Every row gives one point. The points of each table are mixes of a few directions, plus a little noise. Count the directions of each table, and those that both share. Where both have some left over, give the other angles between the two spaces (their principal angles), to ten degrees, smallest first.
(in the rows, 128 means zero)

First, 7 rows:
[[147  82 101]
 [120 117 120]
 [ 96 158 143]
 [ 99 178 157]
 [ 98 179 157]
 [182   9  59]
 [152 172 158]]
Second, 7 rows:
[[156  82 102]
 [ 75  99 104]
 [140 117 122]
 [ 22 120 111]
 [186 107 121]
 [146 149 143]
 [171 222 192]]
Directions: first 2, second 2, shared 2

First, 8 rows:
[[177 207  15  95  53 125 139  96]
 [101  87 156 151 148 139 117 167]
 [ 22 152 201 203 138 169 114  93]
 [142  99 181 122 165 127 125 134]
 [182 175  42 106  62 162 122 144]
 [ 83  81 151 136 170  73 140 131]
 [232 154 117  73 122 140 131 110]
 [ 90  68 163 143 170  91 134 154]]
Second:
[[109 119 183 106  33 151 112 166]
 [165 213 129 159 208  77 160 174]
 [157 124 111 179 147 101 149 109]
 [139  96 142 164  71 125 133 118]
 [149 106  70 165 196 109 143  69]
 [117  65  98 130 114 148 117  70]
 [ 75 169 150  18 143 169  93 175]
 [142  67 154 184  23 130 133 109]
 [ 99 193 116  46 218 140 112 161]]
Directions: first 4, second 3, shared 0; angles 60, 80, 90

First (8 x 11):
[[127  90 117 131  94 138  89 153  92  92 125]
 [143  93 126  99 121 125 132 102 131 122 143]
 [114 109 162 130 136 123 151 118 123 140 117]
 [ 92 143 160  92 192 105 149 156 104 133  95]
 [193 195  78  42 116 165 111 151 130 112 163]
 [127  71 126 111 130 107 128  95 131 118 136]
 [100 174  50 171 167  91  76 153 152 111 127]
 [127 148 204 249  68 171 187  93 163 198 118]]
Second, 11 rows:
[[123 155  53 163  94 103 132 170  88 120  78]
 [119 135 129 155 100 147  95 178  92 107 109]
 [124 146  82 155 104 115 123 161  97 120  94]
 [115 130 164 148 104 170  80 184  93  99 124]
 [129 102 209  94 161 161 118  91 167 133 181]
 [118 127 163 143 113 164  89 169 105 107 129]
 [115 133 140 156 101 156  89 183  89 103 115]
 [142 132  76 109 147  78 185  71 164 161 123]
 [136 109 173  90 163 132 146  74 173 147 169]
 [143 143  44 121 134  66 186  86 149 155 103]
 [145 101 172  74 183 116 167  39 204 161 179]]
Directions: first 5, second 2, shared 1; angles 60

First:
[[181 122  72  34 177 182  82 128  92  82 114 133 139 134]
 [134 138  62 110 140 104 128 162 134 104 123  97 133 121]
 [155 138  95  89 153 142 105 145 123 109 127 116 135 115]
 [159 142 192 145  90 102  40 113  84 152  76 106 166 122]
 [109 112  54 121 119  94 150 130 118  98 107 113 128 166]
 [109 117 213 163 114 157 148  93 136 164 148 168 113 128]
 [136 146  14 101 144  79 128 184 138  87 116  71 139 120]
 [ 93 121 179 172 117 137 178 112 158 157 160 155 105 126]
 [ 97 126 169 173 111 121 165 120 153 154 149 142 113 125]
 [ 99 130 183 175 115 128 164 121 158 161 157 145 111 115]
 [133 116 172 123 130 164 120  98 114 138 130 159 124 137]]
Second (8 x 14):
[[124 108 137 116 130 118 131 123 126 131 120 126 100  99]
 [128 142 120 121 109 148 149 119 126 139 116 116 125 126]
 [144 174 111 189 158 125  73 166 145  95 187 161 248 249]
 [123  97 143 123 145 103 113 131 126 122 128 136 104 101]
 [132 110 139 156 171  90  74 156 137  99 163 158 162 159]
 [127 146 118 109  95 160 167 107 123 149 102 105 107 110]
 [126 110 136 132 145 109 112 133 130 120 135 138 124 122]
 [120 138 121  79  69 174 206  84 116 171  71  85  54  59]]
Directions: first 4, second 2, shared 0; angles 80, 80
